Rows are points. Each copy is the shape, with its points in the same order, turned, moved and blurred by noise. Is it also mirrored, or only turned?
In the rows, 128 means zero.

Shape (6 x 2):
[[134 136]
 [135 196]
 [123 113]
 [ 79 100]
 [147 148]
 [126 134]]
Copy 1 (6 x 2):
[[126 141]
 [142 196]
 [113 118]
 [ 64 114]
 [144 150]
 [120 142]]
Copy 1 is: only turned
Copy 2 (6 x 2):
[[123 149]
 [151 201]
 [120 122]
 [154  87]
 [115 160]
 [137 138]]
Copy 2 is: mirrored
Copy 3 (6 x 2):
[[121 114]
 [134  55]
 [127 138]
 [166 161]
 [109  99]
 [130 117]]
Copy 3 is: only turned
Copy 4 (6 x 2):
[[124 139]
 [ 60 128]
 [141 152]
 [145 200]
 [112 120]
 [121 151]]
Copy 4 is: mirrored

Shape (7 x 3):
[[163 159 111]
 [ 88 111 135]
 [147 138 137]
 [ 82  99  83]
 [103 156 150]
 [181 135 114]
 [104 141 158]]
Copy 1 (7 x 3):
[[ 93 132 150]
 [168 152  91]
 [135 126 139]
 [135 138  51]
 [154 173 132]
 [105 104 144]
 [168 160 125]]
Copy 1 is: mirrored
Copy 2 (7 x 3):
[[124 181 110]
 [ 94 101 142]
 [137 153 137]
 [ 77  93  92]
 [ 95 148 167]
 [154 167 106]
 [106 137 168]]
Copy 2 is: only turned
Copy 3 (7 x 3):
[[ 84 153 128]
 [164 116 100]
 [123 148 138]
 [136  77  76]
 [160 162 101]
 [ 82 133 148]
 [159 153 113]]
Copy 3 is: mirrored

Shape (7 x 4):
[[ 93  96  98 160]
 [162  96 107  93]
 [132 140 113  91]
 [148 117 148 167]
 [100 113 165 144]
 [113 112 175 101]
 [154 135 104 106]]
Copy 1 (7 x 4):
[[115 171 161 163]
 [132 102 176 102]
 [121 121 128  90]
 [ 87 108 133 177]
 [ 58 147 131 140]
 [ 59 124 134 101]
 [140 100 133 112]]
Copy 1 is: mirrored
Copy 2 (7 x 4):
[[130  87 149  98]
 [151 172 152 138]
 [126 165 113 127]
 [111 101 140 176]
 [ 69 113 147 134]
 [ 67 155 148 138]
 [148 155 114 136]]
Copy 2 is: only turned
Copy 3 (7 x 4):
[[106  46 122 111]
 [158 110 146  72]
 [166 119 142 117]
 [ 84 129 116  96]
 [112 109  77 117]
 [155 129  72  94]
 [147 118 163 104]]
Copy 3 is: only turned
